Each row is a point. Two turns around zero, p and q, are shown by what they do to some points. Where does a point land after both, in the order given? Backwards means that the second turn is done in reverse. Each puzzle has new turns, and all numbers are rounded.
In the rows, zero is written as 128.

Turn p:
[108 139  93] -> [111 158 151]
[ 96 144 157] -> [118  94 157]
[131 102 164] -> [123  92 102]
[177 127  98] -> [160 168 102]
Turn q:
[172  97 138] -> [144  83 155]
[122 151 134] -> [107 140 126]
[ 87 151  93] -> [134 184 112]
[174 114 143] -> [127  88 159]
[ 85 127 132] -> [129 145  88]
Where do these land?
q, then p backwards: [ 85 149 114] -> [148 105  88]
q, then p backwards: [135 150 144] -> [103 117 123]
p, then q: [140 125 169] -> [164 107 138]
q, then p: [152  88  85] -> [176 113  89]

Turn p:
[176 103 112 146] -> [128 183 141 146]
[ 99 147 126 172] -> [123 103 175 111]
[167 126 119 104] -> [113 161 100 137]
[109 149 138 119] -> [122 103 120 112]
[ 63 137 109 134] -> [124  65 150 142]
[155 105 163  93] -> [158 153  82 121]
Turn q:
[140 103 153  88] -> [ 92 165 108 130]
[ 83 139  76 146] -> [181 128 176 118]
[112 112 155 147] -> [116 123 138 164]
[165 155 150  96] -> [ 89 120  99  93]
[141 131 106 163] -> [162 104 117 134]
Where do these land?
p, then q: [139 113 125 117] -> [141 112 126 121]
p, then q: [140 198 144  98] -> [142 186 171 100]
q, then p: [140 101 149 176] -> [135 149 182 143]
q, then p: [112 126 122 135] -> [135 138 129 114]
q, then p: [151 132  69 121] -> [ 95 165  89 140]
p, then q: [ 86  98 159 122] -> [137 141  71 139]

Turn p:
[161 173 168 132 144 159] -> [116  77 100 119  79 133]
[104 160 111 168 153 121] -> [117 149 145 143  86  92]
[195 117 147  92 120 119] -> [170  97 104  91 135 169]
[113 122 129 107 165 106] -> [148 139 144 161 117 152]
[136  86  77 139  99 148] -> [124 175  98 104 171 112]
[ 83 127 157 125  98 132] -> [ 93 104 156 145 157 121]
[115 112 122 158 123 167] -> [103 135  98 140 141  96]
[111  90 147 145 148  90] -> [168 126 149 166 147 109]
[134 166  95  86 102 110] -> [112 148 159  83 117 168]
Turn q:
[128 164 156  99 134 150] -> [161  98 127 115 163 135]
[180  97 139 185  91 119] -> [142 191 179 121  90 112]
[122 106 143 155 122 134] -> [112 145 158 135 133 124]
[ 84 116  82  79  92 130] -> [126 100  83 195 121 104]
[105 136  77 143 146 125] -> [ 95 147  80 130 131 126]
[111 144 129 116 139 103] -> [124 114 112 132 127 159]
[166 132 170 119 173 136] -> [136 101 158  68 132 135]
Where do these land?
p, then q: [ 77 124 163 164 147 107] -> [108 164 175 128 112 170]
p, then q: [114 103 113 155 151 160] -> [116 165  93 127 122 151]
p, then q: [171 175  98 106 122  70] -> [204  84 151 134 133 105]
q, then p: [133 108 160 160 119 157] -> [138  85 148 151 105 134]
q, then p: [150 189 118  74 120 106] -> [150 162  69  82 144 143]
p, then q backwards: [ 99 135 115 154 117 129] -> [127  97 120 147 126 150]
q, then p: [157 155 127  93 137 123] -> [147 142 104 103 150 154]
q, then p backwards: [131  69 144 119 137 155] -> [ 93 158 151 163 103 116]
p, then q backwards: [119  93 114 126 103 144] -> [105 149 121 147 137 158]

Turn p:
[170 100 148 101 147 112 128 168] -> [133 109  94 103 135 119 119 187]
[159 181 132 101  95 136 142  99] -> [178  89 141 129 164 130 127  93]
[137 113 144 168  79  97  98 132] -> [119 161 177 122 160 113  95 150]
[131 139 159 152 123 159 158 103] -> [136 126 130 108 122 161  95  90]
[103 141  77 118  78 168 119 124] -> [150 168 140 128 150 117 182  84]
[143  86 153 136 168 149 103 115] -> [131 150  89 130  92 117  85 143]
[120 131  82 166 157 132 110 142] -> [114 164 121 174 120 154 148 142]
[ 85 112 158 122 156  98 114 159] -> [ 61 116 116 125 116 103 123 147]
[105 150  99  89 149 102 180 111] -> [129  70 142 134  95 139 178 116]
Turn q:
[121 106 117 143 112 142 164  87] -> [152 151 119  89 159 113 123 148]
[127 107 125  88  83 115 112 172] -> [ 84 151 140 164 109 133 140 172]
[119 102 104 169 120 145 154 168] -> [145 192 115 119  99 139 121 121]
[137 141 101 152 147 105 129  85] -> [131 107  96  94 158 149 121 109]
[101 163 144  56 106 145  34 144] -> [115  67 166 224 126 152 116 172]
[114 103 153 138 156 116 100 122] -> [146 112  99 155 128 112 155 115]
[176 158 154 117 128 139 110 111] -> [113  76 138 118 113 104 100 128]
[129 112 111 133 165 133 172 133] -> [129 166 129 112 147 114 128  86]
[127 159 142 156 135 113 178 130] -> [138 132 151  76 115 135 148 101]
Where do these land?
p, then q: [134  92 158 142 114 136 100 136] -> [107  97 140 156 125 162 133 123]
p, then q: [ 98 161  84 142 154 169 160  90] -> [172 130 127  67 146 110  89 162]
q, then p: [135 123 180 140 102 105 144 118] -> [127 100 145  82 130 124 155 152]
q, then p: [143 135 150 145 129 109 100 181] -> [135 159 175  99 140 131 136 102]
p, then q: [104 163  90 110 105 150 134  87] -> [139 109 115  64 149  94 129 130]
p, then q: [142 164  93  92 146 176 156  81] -> [118 137  93  67 149  93  79 148]
q, then p backwards: [109 103 126  98 151 119 126 191] -> [ 82 139  83 159 140 132  97 116]
q, then p backwards: [130 106 148 115 157  85  94 143] -> [ 91 159 104 102 164 131 118 139]
p, then q backwards: [157 106 124 168  92 102 140 124] -> [104 155 114 116  89 160 158 129]
